Rows are points. To make a cloud, some directions were put in groups of two or more. Within a group, all points are equally far from the middle, so they leave a hole (a ring in 2 directions, a hollow ball in 3). The other directions are filled evenly. Then the cloud was stretched, turned, moved and blurred a little. How many holes are there, and how many directions does each take, smallest first?

Cloud (19 x 3):
[[-2.41 -1.39 -2.33]
 [ 2.59 -1.81  1.96]
 [ 0.97  1.84 -2.76]
 [ 2.47 -1.82 -0.63]
 [-1.36  1.15  1.74]
 [-1.30  1.12  2.11]
 [ 3.63  0.73  1.11]
 [ 3.18 -1.22  0.60]
 [-0.51  1.95  1.19]
 [-0.67 -1.49  3.13]
 [ 1.51  1.55 -3.40]
 [-0.90  1.78 -2.76]
 [ 2.88  0.49 -2.20]
 [ 0.65  1.68 -3.92]
 [ 3.04 -0.97 -1.12]
 [-0.30 -2.44  0.18]
 [ 2.54 -1.86  2.15]
 [-0.23 -2.07  1.94]
 [-0.21  2.19  1.84]]
Holes: 1 (2)

Cloud (26 x 4):
[[ 2.81  0.81  2.09 -3.82]
 [-0.71 -0.29 -2.53  0.47]
 [ 1.63 -2.60  1.25  0.51]
 [ 0.37  2.62  3.65  0.87]
 [ 2.41 -1.12 -0.36  3.24]
 [ 1.84 -2.62  1.14  0.20]
 [-0.60  4.11  0.08  1.00]
 [-2.42 -0.80 -0.42 -2.13]
 [-0.12  3.81  1.09 -0.60]
 [ 0.07  2.67  2.72 -1.62]
 [ 1.68 -0.93  3.30 -0.49]
 [ 0.64  1.32 -2.47  3.03]
 [-2.16  1.17 -1.23  3.36]
 [ 2.92  0.47  2.63  2.38]
 [-1.10  0.68 -2.32  1.64]
 [ 3.07  1.16  2.36  1.32]
 [ 0.32  1.52 -2.60  1.96]
 [ 0.08  3.05 -1.51 -1.52]
 [ 0.71 -0.52 -1.81  3.88]
 [ 0.85 -1.18 -2.06  1.81]
 [-1.22  1.34 -2.32 -2.32]
 [ 0.00 -0.40 -2.69  0.63]
 [-2.01  1.26 -1.59 -1.36]
 [ 1.37 -0.26 -2.88 -0.20]
 [-0.74  3.58 -1.35  2.76]
 [-2.11  1.40  2.52 -0.37]]
Holes: 1 (3)
